Each point is reached from the start by the listed moves, each made once or not at all, plus a little noise. Say if it took an odd or an even number of moves. Then give how often each move was made.

Moves:
(1): [41  2 19]
(2): [ 2 48 12]
(3): [-16 -12  31]
Start: [12 -9 16]
Points:
[ -2 -22  48] => odd (0, 0, 1)
[ 0 25 62] => even (0, 1, 1)
[14 42 28] => odd (0, 1, 0)

Moves:
(1): [ 73  -4  -8 -12   8 -14  -6  14 -15  -4]
(2): [-4 51  5 -2 -7  5  7 -1 -6 -2]
(3): [ 2  0 44  2 -4 -6  2 -4  5 -4]
(4): [  1   9   0  55  12 -13   2  10  -1  -3]
(5): [-11  -6   6 -12  61   4   8  11  -5  -7]
(6): [15 -4 12  8  0 68 -6 14 11 10]
(7): [ 22  -8  -9   0 -11   8  67  -9   7  11]
(8): [ -3   6   2  -6 -11  -5  10  49   5   9]
Start: [ 16  -9  -6  18 -11   8  10  17   7   4]
Points:
[ 12 -11  -8  16 -13   7   6  17  16   5] => even (0, 0, 0, 0, 0, 0, 0, 0)
[ 5  5  5 59 45 -4 29 86 13  4] => odd (0, 0, 0, 1, 1, 0, 0, 1)
[ 31  -3  51  20 -22  66  13  77  27  19] => odd (0, 0, 1, 0, 0, 1, 0, 1)
[11 45 17  6 41 76 28 86 11 14] => even (0, 1, 0, 0, 1, 1, 0, 1)
[ 28   1  42  57  33   2 106  74  26  10] => odd (0, 0, 1, 1, 1, 0, 1, 1)

Moves:
(1): [ 62   9 -16  -5  -9  -6  22  14 -14 -25  13  -1  24  -4]
(2): [-10  47  -1 -25  -4   7  -6   3 -15   6  -2  14   7   7]
(3): [ 10  -4  70  -1  25 -14   9   0 -24  -9  -8  14   7  13]
(4): [ 12  20  14  59 -10  11  -2   1  -5   4  -1 -10 -15  -7]
(5): [ -5  -1 -15   0  54  10   2   7  -5  -7 -12 -21   5 -12]
(6): [  3   3  22 -18 -11  65  11  25   4   2  11   7 -21 -26]
(7): [-16   7  -3  -1  -4  -9  54   4   1  14   9 -15  -3   6]
(8): [-13  -9  -1   2  -2 -15 -10  59  11  -8  14   2   5   3]
(9): [ 20   6  22  -5  -1  12   4 -13  76  -8 -30 -17  21   8]
(10): [ 22 -12  -2  -4   4  -3  -3  14   1  71 -18   5  15 -11]
(11): [  7  -1   0   4  16  -2  -9 -18  11   8  55  15   4 -16]
Start: [ -7   4  20  35  26  -5 -34 -10 -58  -1 -25 -17  27  -3]
Points:
[-10  47  39   4  19   0 -45  38  16  -8 -41 -17  60  18] => odd (0, 1, 0, 0, 0, 0, 0, 1, 1, 0, 0)
[ 84  57 107 -29  27  44  58  38 -28  49 -50 -12  76  -9] => odd (1, 1, 1, 0, 0, 1, 1, 0, 1, 1, 0)
[ 66  76 104  64  37 -22  29  43 -15 -22  27 -11  79   6] => even (1, 1, 1, 1, 0, 0, 1, 1, 1, 0, 1)

Moves:
(1): [ 72 -30 -22   8   2 -19 -19 -18 -25   0 -33 -11 -38   2  30]
(2): [ 28  65 -10  -1  -7   9  -3  17   9   0  -8  12  10  -2   8]
(3): [  9   3  68 -11   7  -3 -19   3   1   2  -1  -4 -11 -19   4]
(4): [  7 -26   1  61  11  10   7  23   3  -5  18   8   2 -25  14]
(5): [ -9  17   5   4  61  21  12  -7   0 -15 -14   5 -14  24  17]
(6): [  9 -18   9 -10 -17  52   1  -7  21  24  -3 -18   2   9   8]
(7): [ 14   1  10   3 -20 -20  71  -2   0   2  10 -29  24   9  13]
(8): [ -7 -11  -6 -13   5  12   1  46 -28 -22   5 -14  -2  -2  -9]
(9): [ 11 -14  -8  -5   7 -12  -3  35  55   1   8   8 -13  11  11]
(10): [ -2  -1  -3   0  26 -11  -2  25  -8  56  21  -4   5 -19  -2]
(11): [ 16  11  -5 -10   4  15 -16 -20  -5 -13  60   1   2  -4  22]
(12): [ 10 -14  10 -16  -5   6  18   3 -11  18   6  37  -6  -1   6]
(13): [ 14 -16  12  -8  13  -5  -3   3  -1 -14 -14   1  69   0   2]
(14): [ -2   7  16  20 -16 -13  -5  18  -3  11  18   4 -11  53  -7]
Start: [  6 -14 -11  12 -41 -18  12  31  21  13 -10 -13 -42  33 -34]
Points:
[ 113 -103  -15   65   59   22   -5   81   64   58  -26  -28  -24   34
   43] => odd (1, 0, 0, 1, 1, 1, 0, 0, 1, 1, 0, 0, 1, 0)
[ 63  21  52  30  80  37 -14 121 -10  -1  61  -7  18 -13  21] => even (0, 1, 1, 1, 1, 0, 0, 1, 0, 1, 1, 0, 1, 0)
[ 24 -19  63 -14 -48 -31  66  76  -2  -4   5 -61 -26  21 -28] => odd (0, 0, 1, 0, 0, 0, 1, 1, 0, 0, 0, 0, 0, 0)

Moves:
(1): [ 51  -9  -7   6  -6   4  13   6   5 -22  -8  -4  -4   8   2   8  -2   1
 -11   5  10  -2]
(2): [ -5  43 -11  -5  -4  -7  11  16 -15  -4  -6  -6   7   4   2  -3  -2  -6
  -4  -2   5 -11]
(3): [  4   2  51  -3  15 -12  11  11  -5   3 -12   3  -7   0   6   3  -9   7
   7  -6   3   0]
(4): [-11   1  -2  42   6 -10  -1  -5   4  -3  -1  -4   4  -8   2   0 -12  -1
   1  -2 -12 -15]
(5): [  4  -4 -12  -6  36  -7   8  -9  -6  12  -2  -3   8  -9  -4   2  10   9
   9  12  -9  -1]
(6): [ -2   5   4  10  14  39   4   3 -19  -1 -10  -6 -10  -5  -9   6   6   5
  -8   2  -5   0]
(7): [-15  -2 -11  -4  -3   0  45   6  12  15  -2   0  -7   6  -3  -3  -3  -3
  -3  -1  -8  -3]
(8): [ -4 -15  -6   5   1   3   0  38   5  -3  -2   4  -2   0  -1   3  -4   2
   4   4 -11   0]
(9): [  5  14  -2  -1  15   0 -14   1  42 -16   1   1  -2 -13  -8 -12  11  13
  -1   4  -5  -1]
(10): [ -2  12   3   4 -11   8 -12   6   6  39  -6   1  -6   6   1 -15   5   0
  -4  21  11  -1]
(11): [  1   4   8   1   8   5   2   9   0   3  29   6  -1  -1   0   6   4  -4
   0  -6  -8 -11]
(12): [  9   5  -4  -6   6  -6   5   6  -4  -2 -10  36   9  -5  -9  -2  -5   0
   0  -7   6  -2]
(13): [ -3   1  11 -13 -16   7  -2  -3   5  -6   2  -5  35   4  16  -1  -2  12
  -1   1 -12  -5]
(14): [-14  -7  -4   0  14  -2  -5  -7  11 -14   0  10 -12  45   8  -1  -6   1
   6  10  -5 -14]
(15): [ -2   3   0  -8  -3   9   4  -2  10   2   1   3 -12 -12  29  12  -7  -2
  -1   5   0  -4]
(16): [ -4  11   6  -2   0  -2  -5  -7  14  10   3  -2  -1   0 -25  41  -5   5
   6   5   6   2]
(17): [ -7   7  13  13   2   1   1   3  -1 -12  -6   7   8   3  19  12  46  -9
 -10   6  -1  11]
(18): [  1   0  -6  13  -4  -9  -1  -2  -4   1   6   5 -10   9   1  -2  10  40
  -8 -12   2   9]
(19): [ -2  -1  -8   1 -16  11   4   2   5   6   1  -2  -4  -1   2  -7  12  15
  47 -13  15 -11]
(20): [  2   0   3   4 -21   8   9   1 -21 -16   9  10  -4  -6  -6  -4   6   9
   1  42  -1   1]
Start: [-11  -7 -13  -3  20  15  16   5 -12  -2  -1   8  -3  -9 -21 -12 -11  25
 -12  18  12  16]
Points:
[-48  55  15  38   7  54  80  64  20 -14 -11   8 -18 -31 -14  20 -10 121
  28  45 -12 -21] => odd (0, 1, 1, 1, 0, 1, 1, 1, 1, 0, 0, 0, 1, 0, 1, 1, 0, 1, 1, 1)
[-20  54 -23  18  15  46  19  26 -44  32 -17   2 -24   5 -26 -26   9  65
 -37  26  23  13] => even (0, 1, 0, 0, 0, 1, 0, 0, 0, 1, 0, 0, 0, 0, 0, 0, 0, 1, 0, 0)
[ 42  53  40  -8  46  53  42  46   0 -45  -5  -2  14 -13 -13  -5  -5  54
 -30  15  -2 -14] => odd (1, 1, 1, 0, 0, 1, 0, 0, 1, 0, 1, 0, 1, 0, 0, 0, 0, 0, 0, 0)
[-51  64 -15  68  81  32  19  12 -22  29   6  15 -18  34 -25  35  46  66
 -25  53  -3 -16] => even (0, 1, 0, 1, 1, 1, 0, 0, 0, 1, 1, 0, 0, 1, 0, 1, 1, 1, 0, 0)
[  7  -6  -1  43  39   6  72  16  66 -32 -15  21 -57  26  18 -14 -20  95
  24   8  12 -25] => odd (1, 0, 1, 1, 0, 0, 1, 0, 1, 0, 0, 0, 0, 1, 1, 0, 0, 1, 1, 0)
[ 16  45 -35  63  47  55  45  54   0 -52 -22   1  -3 -37 -47  33  56  69
  21  82   5 -12] => odd (1, 1, 0, 1, 1, 1, 0, 1, 1, 0, 0, 0, 0, 0, 0, 1, 1, 0, 1, 1)

Moves:
(1): [-11   4  20  11  -8   1  11   6 -10   8 -10 -14  18  -9  13 -11   3   3
  -9   2  -2  11   8   7   6  -1]
(2): [ -2  25  -2  19  -4  -5   8  19  22   0  47   8   7  12  -9   3  20   5
  -8  21   1 -16  12   0   2  19]
(3): [ -2   1   1   2  30 -24  -2   5   6   2  -3 -10   2  25  -6 -17  10  -4
  14 -22 -21  24   6   1  -2   4]
(4): [  1   9   0   5  32 -16  -8  27 -18  -3  15  -5   6  -3   1  -5  19  -3
  13 -18 -17 -12 -14  19 -12   6]
(5): [ -3 -15  -3  -9   7   8  -4  25 -26  -7   4   1  22  -2   4   9  -9 -12
  -9  -2  22 -23 -17  -6  18   7]
(6): [-41   6  19   3 -17 -48   8 -14  14 -28   7 -11  22 -14   3  -5   5  -8
  19  19  -8  -9 -11  -7   0  -1]
(7): [-10  -5 -16  13   1  -6  -2   6   8 -11 -16   1   1  24  37  -9   0  -9
  10   1  16 -11  12   5   4  -4]
(8): [ -8 -13  -4  -3 -11  13   0  12  24  13  12   4  -6   6   3 -15   4   7
   4 -10 -10  14  -1  -2  13   9]
(9): [ -5   8   4 -11  -7  14   1 -21   7  -4   8  26   3  10  26  -7  47   4
   6   8 -12  11 -11 -32   8   2]
(10): [  9 -33  -2 -27  -5   3  21  16  27 -12 -34  -2  27 -19  -4 -29   7 -12
  -9   2   4 -20   6   9  -3  16]
(11): [  0   2   2  20  -1 -11  -7 -13  10  12   1  -7  -9  -4  -5  -8   5  16
 -26   1 -12  -3 -12  -6   1   2]
(12): [-12   6  -4  12   9  -9  -6  -6   2  -9   6  17   0  -6   0   3  14 -17
  -4   5  -1  21  -4  -5   0  -3]
(13): [ -3 -24  10  -1  -9  -4  -4   0  -4 -22  13   4 -15  -1  21   5  -2  -2
 -17   0 -15 -13  17 -12  -2  45]
(14): [  2  17   3  30   2  31 -25   6   6  17   2  -9   7  -5   9  -6  16 -36
  -8  20 -21  16  16 -22   8  21]
(15): [-23  11  -7 -10   7   7  22  18  21  17  33 -24   4  -4   2  27  15 -24
   4 -23   5  -3   7 -14  19  10]
(16): [ 11   6   4  20 -13   4 -15  -6 -12  13  -3   6  21  -1  -4  -3  26   9
  21  -5 -13 -13 -11  13   5   2]
(17): [  7  14  -3 -14  20  -2 -20   1   3   3 -28 -13  -4  -9  -6  18  15   3
  -9   7   2  -5  -9   5  29  17]
(18): [ -4   1 -11   9  11  -2   5   6 -10   0   3  13  13  16   8  -5  -3  18
 -16   0 -13   6   5  -3 -12  -9]
(19): [ -8 -11  -5   3  -9   2 -10  10  20  -8   1   5 -10 -11 -10  -8  -1  -6
  -1 -15   7   1 -13 -29   5  12]
(20): [ 15   0 -16  10  -2  -2   7  16   3  17 -42   1   2  -4  20  -4   6   1
   3  23 -24  -4   9 -37  26 -44]
(21): [ 18  15  15   9  19  -7 -21  11   4  18   9  25  28   3  19 -11 -14   7
  27  14   3   9 -10  15  -2   3]
(22): [ 14  16 -12  -1  21  -1   6 -13  10   2  12 -20   0  -5 -12   5  17  11
   4  14  -8  20   9  -6   7  16]
(23): [ -9 -18 -11 -16   0 -18   0 -15  -9  28  -1   5  -7 -14   7  -6   5 -10
 -15  -6   4  -5  24  -8 -27  10]
(24): [-14  -7   5 -29 -10   2  27 -20 -21  -7  27   0 -13 -15  -8 -15 -29  20
  10 -21 -25  -6  21 -29  14  -2]
Start: [ 18   3  17 -16  -4  15 -11   9   9 -19  10   2 -12 -30   1  17 -14  11
 -25   6  -5   6 -38  -5 -10  -6]
Points:
[ -82  -37   41   20  -24  -27    9   46   50  -49   37  -41   64  -70
   47  -52   48  -71  -30  -31  -64  -24  -12 -103   60  104] => even (1, 0, 1, 0, 1, 1, 1, 0, 0, 1, 1, 1, 1, 1, 1, 1, 0, 0, 1, 0, 0, 0, 0, 1)
[ 24 -56   2  -8  48 -22 -27 105  28 -32 -97  18  73 -14  95 -42  -8  -2
 -40  21 -29 -17 -24 -53  62  38] => odd (1, 0, 1, 0, 1, 0, 1, 0, 0, 1, 0, 0, 1, 0, 0, 0, 1, 1, 1, 1, 1, 0, 0, 0)
[ -19  -38   -2   18   11    4   20  111   67   50   34  -28   46  -29
   60  -39   60  -40 -121   14  -88   -5   44  -97   38   82] => odd (1, 1, 1, 0, 1, 0, 0, 1, 0, 1, 1, 0, 1, 1, 1, 0, 0, 1, 0, 1, 0, 0, 1, 0)
